Each point is reached from the start by the listed moves, each made once or not at all, plus a little noise. Say if it took an odd or an even number of moves. Then give how often each move was made.

Moves:
(1): [5.8 0.5 3.4 0.2 1.2]
(2): [-0.2  9.8 -2.9 -2.2  0.8]
Start: [ 1.5  1.2  1.2 -3.4 -1.8]
Points:
[ 1.2  0.9  1.9 -2.7 -2.3] => even (0, 0)
[ 1.3 10.4 -1.4 -5.3 -0.6] => odd (0, 1)
[ 8.4  1.6  4.6 -2.9  0.0] => odd (1, 0)

Moves:
(1): [ 4.6  0.6 -1.6  2.2 -0.3 -0.6]
(2): [-1.6  4.6  1.0  3.9  1.3 -2.4]
(3): [ 1.8  0.7  5.6 -1.6  0.9 -0.7]
(4): [ 0.2 -4.6  0.2  5.2 -1.2 -0.9]
(5): [ 0.7 -1.4  0.8 -0.8  5.5  0.7]
(6): [0.0 0.6 1.1 1.4 0.2 4.1]
Start: [ 1.3  1.5  2.0 -1.9  1.6 -1.7]
Points:
[ 2.3 -4.6  2.7  2.7  5.9 -2.0] => even (0, 0, 0, 1, 1, 0)
[ 2.3  0.8  9.5  4.7  8.2 -4.8] => even (0, 1, 1, 1, 1, 0)
[ 4.2  7.1  2.8  5.7  2.8 -0.6] => odd (1, 1, 0, 0, 0, 1)
[ 6.6 -3.5  2.5  5.9  5.9  1.4] => even (1, 0, 0, 1, 1, 1)
[ 7.4  1.9  9.4  8.1  8.0 -1.6] => even (1, 1, 1, 1, 1, 1)

Moves:
(1): [ 2.6 -1.5  0.8 -2.1  0.1 -2.7 -3.1 -2.3  1.4]
(2): [ 1.7 -0.7  2.6  4.2 -3.2  0.5  3.1 -4.7  6.6]
(3): [ 0.2 -1.6  0.6 -1.0 -2.5 -1.1 -2.2  3.4  1.3]
(4): [-0.4  1.2  4.6  0.7  2.1  0.2 -0.3  1.7  0.1]
(5): [ 3.3  4.7  0.1 -2.1 -1.7  2.7  0.2  0.8  0.3]
(6): [ 4.1 -3.4  3.6  0.6 -6.3  0.1  0.9 -0.3 -5.8]
(7): [ 2.2 -5.6  2.5 -1.9  1.0  2.1  0.2 -2.2  0.1]
(8): [ 4.4 -0.7  0.5  0.5  1.5 -1.2  4.9  1.7  1.7]
(9): [ 5.4 -2.3 -0.6  4.2  0.0  3.7 -1.0  2.2  0.5]
Start: [-1.9  2.9 -2.0  1.5  3.7  0.5  1.6 -1.2 -2.6]
Points:
[14.0  1.3  5.4  2.8 -6.0 -0.3  7.5 -5.6  1.3] => odd (1, 1, 0, 0, 1, 1, 0, 1, 0)
[17.1 -1.6  4.7  8.1 -8.4  5.0  7.5  2.2  1.9] => even (0, 1, 1, 0, 1, 1, 0, 1, 1)
[ 8.1 -1.0  4.3 -1.8 -3.4  5.4  3.1 -2.9 -7.9] => odd (0, 0, 0, 0, 1, 1, 1, 0, 0)
